Each row is a point. Each copy is the shape, with its points in the same order, turned, moved and blurred by noise. Is it also mirrored, or only turned?
In the rows, 128 means zero.

Shape:
[[177  64 202]
 [114  93 192]
 [164 140 211]
 [153 158  99]
 [178 133 124]
 [ 88 148 112]
 [121  69 161]
 [125 142 108]]
Copy 1, 8 rows:
[[134  29 103]
 [100  89 113]
 [107  59 177]
 [174 156 180]
 [178 115 167]
 [115 183 161]
 [123 105  92]
 [148 161 156]]
Copy 1 is: only turned
Copy 2 (8 x 3):
[[ 34  92  90]
 [ 63 136 136]
 [ 86  71 153]
 [179 126  93]
 [140  97  81]
 [156 174 137]
 [ 66 150 102]
 [157 136 116]]
Copy 2 is: only turned

Shape (11 x 6):
[[ 92 134 113 186 137 190]
 [136 124 109 125 117 177]
 [ 94 202 119 166  82  67]
 [127 138 126 163 169 134]
 [210 123 185 129  97  97]
 [126 177 212  87 177 126]
 [ 76  90 114 134  77 153]
 [102 140 104 141 135 143]
 [ 84 150 156 135 237 178]
 [165 107 115  81  42  69]
 [112  77 159 144 149 135]]
Copy 1:
[[ 86 143  79 162 141 173]
 [101 137  86  95 129 135]
 [190  91 103 174 199  93]
 [125 146 140 148 126 149]
 [115  82 192  64 164 102]
 [129  69 163 146  57  95]
 [ 68 147  69 132 174  85]
 [125 148  91 142 134 124]
 [103 147 126 189  39 159]
 [138 122 124  51 196  29]
 [ 66 151 151 143 132 106]]
Copy 1 is: only turned
Copy 2, 11 rows:
[[ 55 108 126 114 109 151]
 [122 123 124 102 103 127]
 [109  45 134 108 222 116]
 [ 75 155 125 124 156 118]
 [174 132  76 169 156  59]
 [139 168 202 178 176  83]
 [137  90 117 133 114 191]
 [103 124 139 110 143 146]
 [ 52 210 205 144 138 143]
 [233  85  72 110 169 126]
 [116 151 109 172 137 163]]
Copy 2 is: only turned
Copy 3, 11 rows:
[[113 147 193  94  73 181]
 [ 82 131 135 130  86 146]
 [172 106 131  40  91  77]
 [120 152 168  96 135 164]
 [166 112 106 189 144 108]
 [114 228 103 118 167  95]
 [ 82  86 190 130  62 106]
 [ 98 129 149  79 100 140]
 [ 63 225 176  72 161 158]
 [133  47  89 163 112  65]
 [ 96 126 184 158 137 144]]
Copy 3 is: mirrored
Copy 4, 11 rows:
[[145 182 148 189 134  94]
 [115 160 104 147 116 132]
 [214 104 157  87 168  81]
 [156 125 165 159  99 130]
 [130  28  86 145 131 155]
 [171  98 160 140 139 237]
 [ 97 157 135 137 169  98]
 [143 156 143 134 122 117]
 [160 182 208 195  83 204]
 [ 97  70  79  54 147 114]
 [ 99 126 167 174 139 145]]
Copy 4 is: mirrored

Shape (12 x 8):
[[ 51  55 115 142 119 116 100 137]
 [168 116  99  55   7 161 130  79]
 [ 91 115 150  81 101  89 121 120]
 [ 85 163 166 153 122 144 157 132]
 [ 70 107 140 121 130  83  86  97]
 [167 166 121  66 141 166 118 206]
 [ 95 105 151 121 171  52 134 167]
 [121  91 187 164 119 112 137 130]
 [156 134 129 171  84 144 110 167]
 [120  92 116 190 128 105 122 124]
 [150  81 117 101 113 129 123  87]
 [ 77 127  87 101 149 116 142 175]]
Copy 1, 12 rows:
[[131 107 185  76 145  80 166 135]
 [231  96 133  89  94 154  22  87]
 [153 167 143  70 108 105 105 148]
 [ 90 158 113 119 175 117  89 131]
 [112 167 169  71  98 100 141 119]
 [192 163 114 213 121 122  94 177]
 [105 163 125  95 101  95 163 202]
 [107 132 123  82 147 166 142 147]
 [117 103 161 156 136 174  89 151]
 [ 84  89 149 111 114 137 144 132]
 [170 110 117  98  84 138 129 100]
 [137 131 130 143 126  48 117 174]]
Copy 1 is: only turned
Copy 2:
[[ 13 107 164 125 147 101  81 123]
 [122 220 140 211 210 176 113 155]
 [ 50 187 121 111 135 124 104 134]
 [ 91 155 176  84 122 109 168  98]
 [ 25 136 108  92 153 112 109 111]
 [152 170 147 132  64 189  83  84]
 [ 64 131 112  76  74  83  86 132]
 [ 93 153 158 103 147  50 105 101]
 [149 128 182 105 164 126  91 105]
 [ 97  87 144 113 159  75 111 122]
 [ 92 151 104 183 159 107 103 113]
 [ 65 114 149 120  72 156 110 139]]
Copy 2 is: only turned
Copy 3 (12 x 8):
[[ 51  90 122  64 149 150 101 157]
 [ 56 157  31 198  99 105 161 103]
 [ 80  99 111 157 147 105  85 161]
 [115 115 167 144  69 148  87 159]
 [108  87  98 110 155 125  78 187]
 [146  96 163 168 122  97 133  38]
 [109  96 185 130 197 124  74 162]
 [ 91 131 169 120 124 118 134 193]
 [116 109 153 144 107 158 183 130]
 [107 142 148  96 151 175 138 174]
 [ 91 170  98 127 149 100 128 139]
 [ 98 103 150 125 150 157  63  86]]
Copy 3 is: mirrored
Copy 4:
[[152 131  80 121 153 173 214 170]
 [186 118 146  92 210 104  45 196]
 [173  85 112  85 134 158 144 135]
 [146  80 177 147 139 126 190 112]
 [171 125  93  90 146 168 183 102]
 [124 124 162 141  44 109  91 165]
 [143  72  76 138  81 185 175 106]
 [193  94 131 177 142 179 172 124]
 [181 129 131 192 129  91 145 151]
 [150 129  88 186 164 149 176 116]
 [154 136 117 130 173 178 102 144]
 [ 90  97 102 115  98 135 168 155]]
Copy 4 is: only turned
